Every row gives one point. To make a cloud, some directions were put in groups of two or more. Within a group, all points are equally far from the middle, so they leave a hole (a ring in 2 directions, a hollow ball in 3). The other directions are filled evenly. Then the cloud was stretched, turned, moved and blurred a little. Count the holes, and give their numbers of directions, smallest first.
In the rows, 128 means zero.

Cloud, 22 rows:
[[177  93 133]
 [ 93 157  73]
 [103 148  64]
 [195 118 101]
 [ 90 124 177]
 [203 145  90]
 [199 136 177]
 [161 119 197]
 [140 149  56]
 [157 196 139]
 [124 191 145]
 [ 97  96 116]
 [142 161  56]
 [153 169 183]
 [ 75 161 108]
 [115 194 113]
 [ 81 129 166]
 [ 77 109 136]
 [208 141 164]
 [209 129 158]
 [201 121 168]
 [186 189 100]]
Holes: 1 (3)

Cloud:
[[ 66 144 179 185]
 [179 114  96  99]
 [131 195 164 101]
 [ 81 151 193 183]
 [182 117 137  91]
 [184 116  82 128]
 [102  52 118 151]
 [143 122 170 216]
 [122  98  73 191]
 [174  87 165 150]
 [120  69 121 203]
 [131 188 165  92]
 [ 94 115 118 219]
 [147 149 153  68]
 [ 83  77  96 107]
 [ 83  61 133 127]
 [118  56 125 180]
 [138  89 152 212]
 [173 140  76 165]
 [106  96 109 217]
 [165 153  81 170]
 [103 161 210 130]
 [ 49 140 159 171]
 [184  99 161 166]
 [180 112  80 121]
 [174 132  74 160]
 [ 97 128  92 205]
 [107 136  82 197]
 [192 124  87 138]
 [ 92  55 126 137]
 [111 147 206 107]]
Holes: 2 (2, 2)

Cloud (81 x 8):
[[ 49 148 108 141  90 133 140  79]
 [144 128 127 118 134 143   7  90]
 [110  89 137 137  62 120 140 121]
 [143 155 153 140 151 161 166 179]
 [114 170 179 149 142 188 108 128]
 [ 63 184 103 117  75 139 136  97]
 [145 159 149 216 112 103 125 145]
 [ 94 111  75 149 152 114  96  50]
 [139 134  75 110 154 169 125  32]
 [ 43 126 127 163 120 154 113  85]
 [189 136  63 157 174 113  78  86]
 [160 139  95 102 106  78 139  83]
 [ 55 192 148 152 114 175 152 144]
 [184 164 141 178 162  58 122 118]
 [ 94 209  83 132 127 102  69 175]
 [139 159  73 202 147 114 125 132]
 [146 195  82 145  98 159 176 105]
 [143 150 105 191 136 124  95 187]
 [173 198 123 171  73 113  97 179]
 [115 113  61 104 181 130  83  52]
 [141 142 131  78 179  93 126 111]
 [160  69 105 104 165 111  72  83]
 [112 125 170 179  78 133  86 137]
 [148 178 116 166  97 189 102 165]
 [151  99 127 125 103  80 144  82]
 [191 101 142 149 191 105 123 108]
 [215 115 108 116 123 123 101  73]
 [115 220 107 143 105  93 129  81]
 [137 190 145 142 170  75  68 170]
 [148 114 140  69 100 178 124 137]
 [104  66 155 144  88 160  99 131]
 [ 41 124 121 161 169 144 118 135]
 [199  91 112 170 151  89 143 136]
 [132 150 139 153  48 130  72 146]
 [188 173 123 161 125  69 151 179]
 [180 101 117  94 110 191 101  95]
 [120 203 124 170 102 157 131  90]
 [162 151  46 176 145 126 120 135]
 [161  80 121 171 130  85 100 156]
 [155 172 127 164 180 112  77 172]
 [130 149 194 107 156 118  57 153]
 [202 122 114 187 163  89 136 126]
 [ 73 162 100 103 136 196  54  89]
 [165 156 115 167 116 180 132 185]
 [ 99 151  80 102  61 132 157 148]
 [107 109  84  67 131 184  60  93]
 [159 108  71 148 198 127 110 116]
 [196 131 102  95 122 137  43 171]
 [ 54 108 107 149 164 139 107 152]
 [102 125 124 133 151  86  57 180]
 [105 187  77 105 158 102 163 149]
 [116 142 131 150 116  37 117 154]
 [127 144  62 128  98 123 198 146]
 [ 82 195 111 117 150 197  74 140]
 [144 220 107 150 114  77 135  91]
 [ 53 125 169  75 133 146 110 140]
 [115 186 114 131 181  64 138  79]
 [131 141 122 138 114 153  56 213]
 [ 91 200  45 127 134 130 143 143]
 [195 167 100 165 135  77  52 138]
 [ 82 208 115 102 132 112  66 182]
 [170 115 177 190 124 125 128 108]
 [158 134 112 122 101 129  59 215]
 [112 200 141 149  73  96 140 202]
 [162 175  52 110 168 146 112  66]
 [133  74 192 136 130 108 120 136]
 [138 137  47 117 149 170 126 156]
 [147 202 140 145  62 130  79 163]
 [167 123 147 124 140 187 135 176]
 [ 87 180 145 112 193 166 108  90]
 [124  99 117  89 137 186 160 163]
 [ 86 131 114 152 145  65  81 150]
 [117 124  97 138 156  94 205 138]
 [100 103 106 159 185 116  68 121]
 [106 156  48  78 163 154 115 122]
 [152 144  66 129 184  91 165  76]
 [112 226 121 118 103 128 107  92]
 [149 131 106 181 141 143  83  56]
 [158 167  92  84  82 135 155 126]
 [121  96 108 139  87 211  98 125]
 [138 151  85 162 162 153 176 160]]
Holes: 2 (4, 4)

Cloud:
[[ 89 106 120  57  91  47 168 121 158]
 [115 124  64 178 126 124 173 135 186]
 [125 141 154 134 199 127 113 159 151]
 [ 80 109  93  69 151  90 119 144 126]
 [126 133 102 171 186 130  61 159 134]
 [155 130 129 127 159  93 184  74 118]
 [187 132 138  88 114 155 187 138  85]
 [105 186 111  94 145 159 186 124 153]
 [ 54 115 135 102  78 134 170 141 115]
 [148 142 164 144 173  95  48 108 143]
 [123 104 138  64 153 160  77 111 126]
 [ 49 138  72  99 129 114  99 140 133]
 [120 129 161 147 144 101 132  47 132]
 [107 155 125 124 189  97 121 118 179]
 [ 41 132 104  87  55  75 185 122 160]
 [ 85 160 151  60 115 127 106 172 191]
 [114 134  78 194 173  96 147 136  53]
 [129 188 136  64 136 158 177 129 166]
 [197 173 150 111 121  93 158  93 117]
 [130 161 108 123 147  95 159  37 127]
 [108  85  95 102 156 171  95 135  74]
 [153 198 181 121 140  89 105 124 134]
 [122 176 167  70  80 106 113 113 153]
 [ 56 179  85 124 134 132 171 126 120]
 [115 206 148 110 133 125 154 137 159]
 [ 28 104 108  80 107  62 130 111 138]
 [ 85 117  81  62 115  64 141 105 140]
 [152 141 158 135 163 184 160 155  72]
 [ 84 146 147 180 129 115 189 178  89]
 [ 97 113 131  33 125 153 177 107 202]
 [ 95 136 103  94 134  86 119  61  52]
 [116 159 142 162  93  82 116 111  61]
 [172 135 157 109 135 185 175 155  77]
 [ 74 170  95 107 118  67 137  98  85]
 [ 56 107 126 123  92 126 162 201 164]
 [ 96 175 162  75 108  98  70 140 123]
 [154 146 170 135 177  90  47 100 145]
 [106 163 179 148 125  89 149 169  82]
 [ 49 103 101 152  87 126 147 174 162]
 [139 143  86  74 141 178 109 129 169]
 [114 141 123 196 103 156 186 136  88]
 [172  90 111  83 139 108 159 115 164]
 [114 167 123  37 140 129 125  94 152]
 [ 93 171 151 181 138 109 101 115 164]
 [137  97 121  98 115 178 131 140  97]
 [125 157 171 120 127 140  90 104  80]
 [ 87 194 115 146 120  41 118  91 108]
 [122 111 156  63 110 109 120  86 206]
 [125 181 175 134 123 141 144 186 108]
 [108 113  83  97 134  71 174 114 190]
 [132 119 109  51 104  81 169 116 191]
 [126 112  67 137 151  91 188 158 160]
 [ 94 160 123 121 167 110 118  80  78]
 [ 87 108  93 142 108  52 160 124 165]
 [ 73 139 161  89 112 178 137 140 130]
 [ 63 178  84 114 108 109 201 124 132]
 [122 174 189  94 174  97 142 101 172]
 [ 85 118 142  90 125 131  74 135  87]
 [ 28 170 125  86 112 114 107 133 141]
 [112 104 171 144 150 126 174 177 156]
 [160 139  97  52 164 171 126 166 176]
 [ 70 130  82 198 146  87 176 119  92]
 [ 81 130 150  87  68  95 132 147 187]
 [143 125 138 138 122 103 163 192 185]
 [188 169 151 142 186 150 112 133 129]
 [103 131  73  88  99 156 131  64 173]
 [123 166 107  36 135  90 104 104 141]
 [121  74 101  90 154 146 123 139  95]
 [132 125 135 125 116  63 170  82 196]
 [ 87  98 100  67 113 142 151  69 158]
 [139 135 144  79  89 132 209 133 114]
 [179 115 142 107 153 131 117 123 185]
 [129 142 108 145 167 121  93 170 173]
 [158 177 143  80 157 150  82  93 105]
 [156  95 118  87 121 102 145 104 172]
 [122 136 139 156 111 170 184 131  83]
 [ 88 172 108  83 114 140 153 198 152]
 [ 48 127 174 102 153 101 126 163 205]
 [173  92 109 151 162 103 195 162 108]
 [116 131 149   7 160 113 107 114 167]
 [ 69  97 130 137 110  45 165 117 158]
 [140 140 174 144 152 129 172 172  70]
 [129 109 157  74 143 177 115 192 138]
 [ 98 101 134 142 179  94  61 126 113]
 [150 143 132 153 110 166 171 112  89]
 [109 136 189 105 153  87 183  90 159]
 [ 73 142 125 165 136 101 206 150  89]
 [101 111  36 144 119 117 129 143 143]
 [ 60 156  90  90 120  96  70 119 132]
 [108 177 186 151 148 106 123 158 129]
 [120  93  78  94 125  95 171 113 163]
 [157 156  86 114 145 117 211 156  74]
 [104 113 139 138 170  81 132 196 125]
 [147 148  93  58 119  92 101 117 154]
 [ 83 157 140 163 165 109 144 193 168]
 [134 143 112 113 191 114 131 111 189]
 [153 115 145 157 133 144 190 177 177]
 [ 90 124 107 104  77 130 188 198 157]
 [ 67 146  84 111  96  87  95 137 108]
 [138 100 167 133 169 101 158 162 121]
 [123 116 109 157 129 160 113 153 183]
 [ 96 153  75 201 133  79 138 121 146]
 [122  92 140  71 128 167 172 187 115]
 [ 99 140 115  31  99 120 196  96 191]
 [112 116 158 101 134 130 109 207 159]]
Holes: 2 (2, 4)
